Each point is reached from the start by the listed moves, each made 0, 1 or 2 times, or once backwards (-1), plus a little noise. Is the number of moves made odd or even? Then give how often each move was made.

Moves:
(1): [39 12 10]
(2): [-9 30  0]
(3): [-9 -4 28]
Start: [-6 13 24]
Points:
[-44  -1  11] -> odd (-1, 0, 0)
[-56  -1  40] -> even (-1, 0, 1)
[54 95 45] -> even (2, 2, 0)

Moves:
(1): [ 26  -6  -7  -5   5 -16  -4   2  -4  -3  -5  -2 -10   7]
(2): [  2  19 -13   2  -2   4   2   3   0   5  -6  -4   0  -4]
(3): [12  6 19  3  7 -4  0 -4  4  0 -2 -1  1  5]
(4): [ 3  0  2 21 -8  2  0  1 -1 -7 -6 -4 -1  3]
(5): [-13   3  -6   7  26  -2  -6   7  -3  -4   2  -1   1  -3]
(6): [ 7 -6  1  0 -1 19  1  4 -3  0  7 -3 -6  2]
(7): [  6   0  -1   3   5  -2  30   3  -9 -10  10  -3   7  -5]
(8): [ 5  0  0 -4  1  3 -3 22 -4 -1 -1 -3  6  2]
(9): [ 1 -3 -7 -5 -1  5  2  2 18  4 -4 -2  3  0]
(10): [  7  -7  -7   5  -1  -6  11 -11  -7  26   6   1  12   5]
(11): [ -2   3  -2   8  -3  -5 -11   1   6   5  29  -2   1   6]
Start: [  9  -2 -13  -2  15  -1 -12 -13  -4   4 -18 -14   9 -11]
Points:
[  4  60   3  12  64   4  48  -9 -29  -5   2 -22  35 -32] -> even (-1, 2, 2, -1, 1, 0, 2, 0, -1, 0, 0)
[ 39  29 -45  18  41 -25 -46 -49 -14  84  44 -19   5  13] -> even (1, 2, 1, -1, 1, 1, -1, -1, -1, 2, 2)
[ 79  -4  32  22   1  11   2 -25   5 -32  14 -27 -21  10] -> odd (1, 0, 2, 1, -1, 2, 1, -1, 0, -1, 1)
[  2   4  19   3  95 -23  28  49 -48 -68 -31 -20  29 -27] -> even (0, -1, 1, 0, 2, -1, 2, 2, -1, -1, -1)

Moves:
(1): [22 -1 -9  8 -4  9  7  5 -5  4 -1  6 -5 12 -1  0  1  4  7  3  1  2  1]
(2): [ 4 20  6  1  0  3  4 -1 -9 -3 -3 -9 -5 -4  1  7 -2 -8  0 -4 -3  2  7]
(3): [  5  -3  22   3  -6  -7 -13  -2   3   4  -1 -14   5  10  -6  -7  -1   1
   3   4   2   3  -1]
(4): [-7  0 -7 29 -5 -2  2  0 -1  5  0 -5 -2 -6  2  4  7  1  6  6 -1  5 -3]
(5): [ 1 -2  2 -2 18 -2 -3  2  2  0  3 -2 -2 -1  1 -7  7 -5  2  4  4 -5  0]
(6): [-4  4  7  2 -1 16 -4  7  0 -2 -2  8 -1 -2  1  0  1 -9 -1  7  4  0 -2]
(7): [ -6  -3   6  -2   2   0  28  10  -7  -6   1   2  -7  13 -12  -5   4  -5
  -4  -1   2   5  -3]
(8): [ 2 -6 -2 -5 -4 -9 -6 28 -1  6 -3 -4  7  0  4  7  5 -5 -1 -2 -2 -3  6]
(9): [-1  6 -1 -1 -2  5  5  1 15  1 -4 -4  7 -2 -6 -2 -1 -5  8 -5  4 -6  1]
(10): [-2  0  0 -1 -1  4  5 -1 -2 15  4 -4  6  1  9 -6  0  6  2 -1 -6  6  2]
(11): [ 1  7  8  4  1 -1 -3  5  3 -3 20  2  6 -1 -1 -1 -6  8 -3 -4 -7 -4  7]
(12): [  2   6   7   3   0 -12   3  -5   3   6  -7  16   4  -7   5  -2   5   3
   3  -4   6   5  -7]
(13): [  3   6   0  -2   3   0  -1   0  -8  -9 -10  -1  18  -3  -3  -3  -2   6
   3   3   1  -3   0]
(14): [-5 14 -6  0  6 -2 -4  2  5 -4 -2  4  2 17 -1 -1  0 -6  1  0  2  0 -2]
(15): [  2  -3   4  -2  -3  -3   7  -4   5 -12   0  -2   5  -1  22   5  -3   6
   4   6   3   4   1]
(16): [ 3 -1  5 -8 10  0  4 -5 -3  7  6  0  5  5 -7 23 -9 -2  2  2  3  6 -1]
(17): [ 3 -2  0 -5 -2  1  2 -5  1 -1  4 -1  3  3  0  0 17  0 -5 -3  0  2 -5]
(18): [ 4  2  3 -3  5  3 -3 10  3 -4 -6 -7 -2  2 -4  5  3 19 -1 -4  3  2 -4]
(19): [ -8   3   8  -5  -3   0  -4  -5  -9  -2  11  -1  -4   5   1   1   2   1
  22 -13   5  -8   4]
(20): [  1   9  -5 -11  -6  -3   5   1  -2  -1   3   3  -5  -1  -4   2   5   5
   3  21  -2  -4  -2]
Start: [  8   3   9 -12   3 -10   8   0  12   2 -13  -1   2  -3  -7 -20   5  11
   8  -2 -16  -1   0]
Points:
[ 40  32  -9   2 -14  16  78  -2 -10  -5   5  -3 -47  95 -23 -63  47 -18
 -20  40 -34  32 -13] -> odd (2, 1, 1, 0, 0, 0, 2, -1, -1, 1, 0, -1, -1, 2, 0, -1, 2, -1, -1, 1)
[ 38   9  26  -4   5  -9   8  44  32  -3   4 -74  47  24  -4 -21  32  68
  58 -20 -11 -16  15] -> odd (1, 0, 1, 1, 1, -1, 0, 1, 2, 1, 1, -1, 1, 0, 1, 0, 1, 2, 1, 0)
[ -1  31  50 -25  67  16  78  66  29  -7 -20  -4  41 -34 -45  26  57   2
 -17  -4  10   9 -20] -> even (-1, 1, -1, 1, 2, 2, 2, 1, 2, 0, 1, 1, 1, -1, 0, 2, 2, 2, -1, 0)
[ 26  77  76  47  46 -72  43  33  16  -7 -23 -30  74  41 -56  12  24  -9
  11 -18   0  32  -8] -> even (0, 2, 2, 2, 1, -1, 2, 1, 1, -1, 2, 2, 2, 2, 0, 2, 1, 0, -1, -1)
[  5 -19   2 -11  22 -60   7  20  26  51 -31  -5  44 -50   3 -70  92  57
 -14  11 -25   5 -33] -> even (-1, -1, 0, 1, 2, -1, 0, 1, 0, 2, 0, 2, 1, -1, -1, -1, 2, 1, -1, 1)
[-11  16  33   6 -12 -32  93 -10   4 -35  -9  13  47 -22   4 -51  57  36
  61 -75   8 -12  -8] -> even (0, 0, -1, 1, 0, -1, 2, 0, 2, 0, 1, 2, 2, -1, 1, -1, 2, 0, 2, -1)
